Every row gives one point. The window is the flat piece filled in between its corners: a triangle in 3 columns, a solid with four corners in 4, and so on. A path goes straight from each point to the next, and from the last back to the first. After which points does the path pass through the window?
In the rows, 128 means zero.

Window:
[[ 89 104  92 145]
 [185 221  94 106]
 [ 95 120 126 116]
 [109 135 134 161]]
Path:
(1): [116 168  98 112]
(2): [133 114 121 122]
(3): [147 157 132 152]
(4): [ 84 204 141 111]
(5): [ 94 193 137 136]
(6): [197 143  87 133]
(7): [148  99 117 145]
(8): [ 78 172 143 166]
Through the window after points: 5, 7

Window, 6 rows:
[[123 112 187 180 101 134]
 [126 230 119 179 113  84]
 [ 52 164  98 130 181  96]
 [151  64 109 145  95 148]
 [128 106 118  67 121 153]
 [207 171 147  77 152  67]]
Path:
(1): [144 123 146 160 118 154]
(2): [152 119 162 140  78  98]
(3): [ 96 133 161 115  79  74]
(4): [125 159 142 153 159 123]
(5): [130 165  85 151 175 161]
(6): [ 61 134 125  96 142  82]
(7): [101 116 126 125 127 103]
(8): [123 130 122 117 164 132]
(9): [154 109 125 184 173 170]
(10): [118 124 143  60 100  71]
(11): [137 116 145 110  93  78]
(12): [150 139 141 107 148 154]
(13): [165  96 131 130 142 168]
(14): [125  98 109 100  95 126]
(15): [ 37 166 116 106  92  69]
(16): [159 134 120 125 165 154]
Through the window after points: 5, 11, 13, 15

Window:
[[ 84  78 130 131 121 109  88  56 139]
 [182 114  75 189 116 102 150  77 142]
 [138 135 113  99 165 145 124  15 155]
 [132 120 148 111 146 179 111 147 148]
 [143 130 137 146 152 143 214 147 131]
 [146 161 141 171 146  99 140 128 128]
 [ 69 146 100 115  90 142 127 208  80]
 [143 135 143 124 100 148 134   7 183]
 [100 105 157  99 104 147  91 156  46]]
Path:
(1): [ 70 113 144 197 129 162 109  66 107]
(2): [115 144 136 176 149 199 101 102 128]
(3): [166 127 114  75 109  87 184 106 142]
(4): [128 123 127  93 136 129 131  65 153]
(5): [141 134 111 143 158 158 119  65 133]
(6): [105 141 125 173 142 175 149 150 115]
(7): [167 100 116  93 137  65 178 139 111]
(8): [142 117 142  62  92 122 134 121 146]
(9): [ 77 153 135 174 163 175 116 150  97]
(10): [107 133 103 143 155 167 110  52 112]
(11): [127 113 139  90 113 107 130 113 142]
(12): [171 115 104  70 122 103 134 126 164]
Through the window after points: 4, 10, 12

Window:
[[102  75  94 131 134  69 154  74  84  76  91]
 [117 175 129 156 149 107 116 186 101 112 103]
 [103 123 154 162 163 103  87 146 139 147 102]
 [102 172 119 132 168 121 108 124 158 140 171]
 [128 142 142 120 131  98 139 166 142 171 135]
 [115 183  88 102  80  31  89 180 249 126 167]
 [149 111 170 128 123 129 134 133 138 100 151]
 [165 157 155 114 136 134  87 113 117 158 130]
 [120 150 101 130  74 190 118 120  96 136  98]
 [ 85 146 152 100 163  92 126  99 148 115 102]
 [168 134  62 114 204 186 171 181 141  92  88]]
Path:
(1): [101 134 134 113 182 114  73 196 125 118 104]
(2): [126 141 110 164 109 111 179  87 148 122 125]
(3): [127 160 144 178 108  87 165 124 152 123 136]
(4): [ 92 118 127  61 147 109  56 126 114 117 109]
(5): [ 93 144  85 106 104 143  85 132 107 109 110]
(6): [166 157 148 166 105 161 172 139 145 163 110]
(7): [131 168 137 197 172 110 137 122 145 116  81]
(8): [135 127  84  90 126 175 129 161 122 123 118]
(9): [105 113 115 113 147 118  93 138 112 125 117]
(10): [129 165 167 194 147  97 149 133 175 148  97]
(11): [164 162  85 157 141 161 166 112 140 120  89]
(12): [111 120 131  86 147 123 107 194 129 132 137]
(13): [ 87 130  96  85 151 107 122 167 120 123 130]
(14): [163 185 137 178 140 129 121 100 163 129  80]
(15): [124 198 134 172 101 140 155 126 132 124  79]
(16): [133 102 124  94 136  93 109 166 137 130 140]
Through the window after points: 5, 7, 9, 11

Window:
[[160 152 165 154  80  96 163 165 142 152 178 152]
 [116 135 165  87 157  87 136 174 164 117 180 215]
 [115 147 166 131 188  36 129 141  84 123 111 200]
 [102  53  79 139  82 160 134 157 176 120  93 100]
 [173 105 148 102 118 166 165  76 124  93 106  82]
 [150 147 104 132 203 106 102 186  95 166 163 249]
 [135 133 212 176 195 119 110 128 148  99 129 175]
 [143 146 135 134 148 107 123 189  82  61 137 185]
 [183 126 103 115 128 130 103 141 189 108 101  57]
 [140  87 173  97  94 154  77 125 112 112  93  80]
 [160 103 103 105  31 165 100  97 152  86  39 126]
 [ 81 185 151 131 148 132 122 139 132 123 139 153]]
Path:
(1): [107 111 181 151 130 109  90 110 129 103 129 157]
(2): [152 135 139 121 121 141 145 156 133 117 103 157]
(3): [149 108 160 102 127 135 121 143 121 128  84 111]
(4): [125 112 155 130 100 142  70 108 117  85 153 125]
(5): [147 135 137 150 112 103 131 149 136 118 171 162]
(6): [147 141 166 116 133 109 146 164 127 157  98 142]
(7): [160 145 179 114 133 137 159 153 145 107 120 132]
(8): [ 92  94  86 154  78 101  74 104 151 122 136 113]
(9): [117  87 111 131 125 155  91 109 114  71 154 125]
(10): [170 146 186  90 133 110 169 142 158 137 101 147]
(11): [180 131 172 136 171 142 157 180 114 133  77 167]
(12): [113 113 116 144  92 128  83  90 154  94 137  96]
Through the window after points: 3, 5, 9

Window, 14 rows:
[[ 50  93 103 109 168 128 124 209 113 193 154  85  96 160]
 [136 173 125 151 107 171 171  89 124  99 163  67 162 156]
 [127  99 165  63 105 136 186 113  56 147 123 127 155  96]
 [ 75  31 120 121 134 142 144 142  65 111 109 107  91 151]
 [ 25 108 129  70 159 106  85 136  93 136 221  98  94 165]
 [183 167 187 171  73 139 155 128 156  92 125 139 143 194]
 [134 179 107 162  56 133 144  79 206 102 120 145 171 156]
 [ 97 102 101  64  93 173 107 165  96 129 220  98  94 111]
 [144  93 162  98 170 175 144  98 105 136 104 127  89  97]
 [144 145 128 221 103  93 186 114 163 115 167 142 116 143]
 [ 60 112  95 102 191  89 137 212  82  92 119 112  67 130]
 [ 58  94 140 120 169 176 160 171  94 112 153 161 129 130]
 [137 203 144 202  54 154 112  89 112 127 137 133 151 133]
 [158 131  88 111 120 146  87 110  92 135 201 126 182 156]]
Path:
(1): [ 93 166 143  90  96 165 177 122  47 151 115 128  56 185]
(2): [143 139  78 129 122 185 155 121  73  90 144 152 101 201]
(3): [116 133 162 143  98 119 136 114 131 130 159 112 139 101]
(4): [114 100 171 170 118 135 138 146 133 114 160 112 141  98]
(5): [122 153 109 127 117 147 133 113 123 117 143 128 124 173]
(6): [119 145 116 120  94 151 141 112 107 115 149 135 119 167]
(7): [ 88 114 150 139 138  88 147 165 152 123 144  96 169 105]
(8): [123  62 158 123 153 148 110 163 106 153 143  90 143 118]
(9): [ 75 166 101  81 146 135 186 106  69 101 138 155  33 150]
(10): [106 134 112  99 148 148 141 117 131 144 159 133  80 168]
(11): [ 98  86 152 138 115 147 128 165  86 114 131  97 158  92]
(12): [111 102 147 131  69 110 113 144 168 119 171  71 177 112]
(13): [137 157 135 127 134 159 163 131  85 115 126 161  92 176]
(14): [108 117 102 111 158 157 174 138 108 121 143 145  99 186]
(15): [ 96  95 132 126 126 110 125 151 112 116 149  92 119 106]
(16): [126 102 117 146 132 123 103 126 160  89 185 117 172 108]
Through the window after points: 10, 12

Window, 14 rows:
[[115 152 111 108  83 154 112 169  47 132 141 147  94 165]
 [ 94 143  67 142 141  96 107 132  86 161 135 106 157 179]
 [120 121 137  99 100 140 121 148  21 132 140  83 152 117]
 [107 130 104  58  84  73 113 140 104 166 133 117 114 165]
 [116 116 139 122 176  90  96 156 137  82  72 103 134 105]
 [ 74  94 189 117 100 158  86 135  55 119 130 169 164 101]
 [ 99  94 133 131  80 129 141 119 118 135 110 105 105 186]
 [ 60 119  65 125 131  77 113 189 138 115 151  72 138 159]
 [ 66 150  83 100 155 109  85 124 122 136 153  62 105 149]
 [128  69 161 140 103 164 118 133  48 133 133 173 122  43]
 [134 140 136 132 150 133  81 188 193 134  86  74 159  85]
 [ 75 113 139  96 140 123 174 144  76 163 161 135 117 185]
 [116 101 199 160 141 118 176  79 213  31 152 176 179  96]
 [111 119 219 187 105  97 143 119 129 102 154 156 126 109]]
Path:
(1): [ 61 167 138 132 132 139 173 118  97 122 109 116 130  70]
(2): [ 96 174  81 124  95  92 186 174  84 165 107 165 109 113]
(3): [ 97  86 164 121 123 127  82 120  96  93 157 102 137 161]
(4): [132  43 111  89 125 115  89 144 155 105 156 121 133 161]
(5): [ 57 187 167 148 139 122 175 125  74 139 125 132 140 119]
(6): [ 86 151 120 132 127 112 126 132 113 154 128 103 135 134]
(7): [124  93  89 120 150 115  76 164 104 115 132 114 156 166]
(8): [110  84 144 109 118 101 101 142 125 125 145 124 145 163]
Through the window after points: 4, 6

Window, 14 rows:
[[100 181  98  86 127 121 101 147 155 102  85 124 128 130]
 [147 163 176  73  75 122 126  73 129 139 139 137 104 108]
 [153 136 119 169 216 105  91  96 177 176 107 119 135  86]
 [120 156  66 155  98 153 181 135 131 141  72 105 153 153]
 [218 180  95 197 116  32 148 159 141 149 110 152 127 106]
 [158  69  60  82 130 120 109 136 163 169 145 101 134 120]
 [ 79 123 143  60  56  71 119 119 127 220 127  79 136 157]
 [155 189 149  58 122 130 128 127 181 134  74 147 156 103]
 [102 115 144 147 110 150  85  71 146 158 127 178 167 129]
 [140  37  26 151 195 103 110  39 134 114  88 171 152 122]
 [189  91 126  74 162 146 139 146 138 138 110 115 131 190]
 [168 102 102  87 148 175  98 109  79 170  52 121 117 114]
 [145  83 159  85 131  78 142 153 188  89 106 140 117 108]
 [ 84 107 133  96 199 136 143 125  93 223 118 150 127 126]]
Path:
(1): [120 131 153 150 111 125 143 116 142 215 103 177  62 140]
(2): [148 127 110 111 164 102 125 129 134 147 111 128 158 115]
(3): [144 120 125 131 162 124 128 127 121 128 127 108 162 110]
(4): [143 126 122 119 159  98  96 101 200 175  87 151 105 118]
(5): [160  96 120 112 139  99 112 117 225 163  93 187  76 104]
(6): [149 154 121 110 152 135 116 112 104 151  95 101 162 114]
(7): [139 129 123 100 131 115 121 110 126 147 109 127 157 114]
(8): [104 132 121 114 112 103 111 123 175 165  97 138  77 119]
(9): [127 146 123 137 114 157 133 112 181 205 109 157  75 167]
(10): [187 118  94 109 143  81 107 130  84 113  87 116 176  78]
(11): [166 108  98 104 146 110 112 126 141 139 115 109 161 123]
(12): [148  99 105  99 150 133 124 124 159 171 120 125 111 140]
(13): [169 127 105 133 128  53 149 125 207 168 112 190  62 159]
(14): [174 140  83 161 142 108 118 123  85 128  94 109 187  87]
(15): [160 127  81 107 123 126 125 122 115 130 137 106 145 128]
(16): [142  81 155  92 150 126  99 110 199 184  17 164 111 121]
Through the window after points: 1, 3, 5, 9, 11, 13

Window (14 x 14):
[[190 104 114 189 125 141  86 128 102 127 123 182 106  68]
 [122 163 166 122 132  68 182 110 199 145  58  86 127 122]
 [149  35  89 163 153 153  94 201 109 168 175 220 125  95]
 [ 83 183  50 173 196  91  59 152 142 176 173 209  83 124]
 [124 103  85 181 119 122 106 184  81 102 160 205 170  85]
 [115  68 113 175 134 147  76 139  53 148 139 187 128 144]
 [120 191 177  45 158  72 142 102 149 145  94 151 110  98]
 [134  72 107 144 144  91 117 123 111  99 167 127 102  88]
 [127 239 131 108 214 126 181 120 140 152 139 112  91 131]
 [156 142 183  99 106  80 123 172 173  69  75 110  89 148]
 [115 156 108 123 200 140 113 160  84 164  95  81 117  47]
 [101 115 133 121  87 158 118 129 177  92 118 143 102 102]
 [ 99 158 223 131 175  93 115 126 200 100 120 139 126 119]
 [152 135 126 106 148 116  80 122 173 121 135 130 167 137]]
Path:
(1): [130 121 114 133 181 124 124 110 131  95  97 169 118  99]
(2): [149 116  72 126 178 133 101  92 103  97 115 161 110  76]
(3): [ 84 137 174 165 114 110 117 204 156 184 171 153 141 139]
(4): [121 123 118 146 127  88  98 165 118 146 154 159 130  99]
(5): [129 107 113 142 173 160 101 123 154 102 104 162 119 111]
(6): [106 125 136 129 173  97 116 137 151  98 106 162  98 123]
(7): [158 140 153 111 104 112 108 142 133 136 128 119 132 116]
(8): [133 138 168 120 135 116 125 146 144 139 136 131  99 109]
(9): [131 102 120 140 173 122 101 125 154  88  99 167 180 106]
(10): [145  99  74 128 227 113 133 182 120  86  87 198 124 101]
(11): [126 135 130 169 108 126  92 130 127 149 152 137 122 106]
(12): [134 121 149 130 116 116 114 156 130 133 135 121 120 116]
Through the window after points: 6

Window, 14 rows:
[[191 163 115 130 147 136 172 167  84  97 186  99 119 107]
 [ 85 188 171 150 126 124  73 147 192 143 191 133  96 145]
 [175 160 105 120 177 105 122 125  66  80 131 124 142 102]
 [115 162 145 176  81 152  85 142 195  60 174 132 100 143]
 [170 109  97  97 144 118 146  99  77 107 178 139  98  88]
 [ 67 135 183 125 130 169 116 127 170 156 115 110 137  90]
 [117 147 219 187 135 137  93 120 182  94 197 122 115 138]
 [ 98 117 182 102 127 176  74 120 145 170 115  63 125 163]
 [134 129  86 128 140 120 143  98  86 129 184 108 185 105]
 [144 139  94 164 148 110 156 100  76 127 138  89 100 106]
 [ 94 180 202 115  86 154 112  82 154 153 132 109 130 142]
 [221 142 121 140 131  95 123 139 165 114 142  99 116 111]
 [116 168 171 149 138  73 144 167 213  30 205 109  93 163]
 [100 109 177 126 102 131 119 138  96 180 108 129 149 140]]
Path:
(1): [122 179 143 156 166 164 111 121 173 107 151 139 133 168]
(2): [136 143 140 141 145 152 172 138 137 102 153 118 155 152]
(3): [137 139 154 134 119  81  67 108 120 113 169  89  69  76]
(4): [107 172 118 104  69 106  71  84 118 107 211  95  78  71]
(5): [142 139 147 150 149 140 133 144 145  98 142 133 130 139]
(6): [118 149 153 133 179 139 150 109 136 122 134 161 154 170]
(7): [143 139 126 175  94 106 104 124 112 111 189  53  83  73]
(8): [117 122 171 135  73  91 114 150 129 142 157  72 108  83]
Through the window after points: 4, 6

Window, 14 rows:
[[126 168 172 161 132 147 191 119 204 159 131 152  35 115]
 [195  93  82 125 134  98  33 120 109 162 106 125 147 123]
 [120 107 182 160  86  81 193  65 170 142 165 175 101 139]
 [181  98 107 120 193  84 106 149  87 107  94 124 177 117]
 [115 140 135 164 118 145 164 136 165 157 182 182 133  84]
 [121 156 138 117 122 117  73 108  70 127  85 141 126  98]
 [133 172 101  36 130 155 105 101 138 158  53 180 144 141]
 [122 145  20  48  99 113  89 178  77 148  28 141 121 134]
 [110  81 113  76 138 135  87 151 114 149 113  82 145 126]
 [124 126 159 182 146 131 146 131 116 184 146 155 126 177]
 [159 137  99 154 129  86  91 120 115 146  96  65 209 127]
 [134 179 144 130 108 134 146 109 161 101 185 161  89 168]
 [137 139  50  88 153 138 121  78  79 154 102 120 121 119]
 [106 113 143 197 115 177 164  96 183 104 127 173  98 143]]
Path:
(1): [ 88 141 130 142 130 102 118  85 150 144 141 133 147 153]
(2): [ 82 180 103 180 124  83  90  76 189 172 122 143 112 107]
(3): [153 100 139 106 114 173 155 137 111 125 122 158 120 146]
(4): [207 125 103 131  95 147 163 116 158 144 124 126 156 140]
(5): [ 60 131 111 101 164 102  80 140 103 137 102 153 102 131]
(6): [ 90 169 134 139 146  69 120  97 148 162 132 132 114 126]
(7): [195  92 137 133  96 193 150 160 141 109 103 161 124 132]
(8): [156 127 127 134 129 150 150 149 115 137 101 151 113 114]
Through the window after points: none

Window:
[[120 114 105 175 147  99 103 144  85 108 142 164 192  85]
 [173 145  97 166 145 120 114 134 125 138 139 182 111  80]
 [156 125 128 151 145 148 156 166 122 125  75 112  97 161]
 [121 139 140 160 136  95 124 118 146  80 105 167 143 132]
 [172 136 110 180 113 190 160 125 139  83 154 131 147 142]
 [162 156 118 111 116 139  89 144 108  74  89 111 111 199]
 [205 118 182 249  83  56 173 165  73 189 126  30  48 154]
 [161 133 146 128 112 184 124 123 164 115 113  96 125 117]
 [128 125 132 156 123 161 116 111 139 156 113 144 119 176]
 [107 147 129 116  81 159 171 162 146 135 167 104  94 123]
 [170 138 112 102 108 165 193  96 114 109 149 102 132 127]
 [158 118 127 131 118 125 128 161 164 143 134 170 163 143]
 [147 169 184 154 127 176 143 143 134 143 128 164 155 147]
 [121 107 103 121  79 115  98 148 111 105  81 211 126  89]]
Path:
(1): [150 167 112 158 101 142 128 121 141 142 127 135 136 131]
(2): [163  96 130 151 146 135 139 151  95  90 120 143  98 114]
(3): [159 111 148 129 119 150 116 109 112 102 136 145 106 138]
(4): [138 157  96 168 104 139 145 169 158 133 103 135 150 101]
(5): [127 186 132 185 117  85 187 122  92 172  69 121 146 126]
(6): [181  79 146 163 111 150 109 164 140 119 169 125  90 130]
(7): [150 108 169 127 100 143 134 145 103 104 165 201 103 166]
(8): [147 162  92 187 121 128 140 125 139 135 108  64 161  91]
(9): [137 168  99 189 101 147 192 167 142 127  41 111 139 140]
(10): [162 116 141 118 120 138 117 129 120 103 176 136 116 131]
(11): [133  98 174 160 112 149 143 145 124  67 178 136  92 151]
(12): [162 152  97 141 102 128 133 128 127 157  99 140 149 113]
Through the window after points: 3

Window (14 x 14):
[[ 65 241 139 177  80 217 144 185 150  85  94 140 162 117]
 [132 110 160 144 155 173 132 131 142 214 164 177 125 155]
 [ 94 237 208 132  87 177 122 127 134  94 116 142 147 135]
 [127  83  84  85 152 107 156 160 116  79  89 143 128 136]
 [127 125 150 146  79 114 159 144 153 193 202 150 143 156]
 [102 104  72 138 132 118 102 105 120  92 127 127 106 135]
 [110 125 105 154 202 108 153 124  91  98 157  96 112  98]
 [185 106 146 173  83 142 136 162 114 208 141 122 124 171]
 [105 117 112 148 112 104 148 149 141 234  83 118 176 183]
 [103 128 100 173 170  75 142 152 115  79 109 150  80 142]
 [ 93  90 178 151 115 152 132 140  71 177 159 174 136 124]
 [109  74 139 138 127 118 139 161 143 208 114 113  88 114]
 [115  70 101 159 181  84 148  97 147  71  86 143 151  89]
 [116  74 111 157 188  81  92 175 126  91 150 103 121 140]]
Path:
(1): [148 119 101 125 110  83 121 169  91 151 177 200 169 110]
(2): [133 151 104 140 150 110 144 148 129 137 114 166 136 105]
(3): [ 83 100 197 171 111 180 115 129 129  96 158  99 112 174]
(4): [126  75 105 164 159 140 168 132 136  98 115 116 121 161]
(5): [107 158 119  80 133  81 114 168  96 142 134 167 127  94]
(6): [127 119 121 151 134 121 122 135 125 178 117 141 123 111]
(7): [ 94  83 144 148 140 119 159 157 120 132 136 116 117 149]
(8): [ 98  94 167 145 180 200 156 114 168 161  89 104  83 175]
Through the window after points: 4, 6, 8
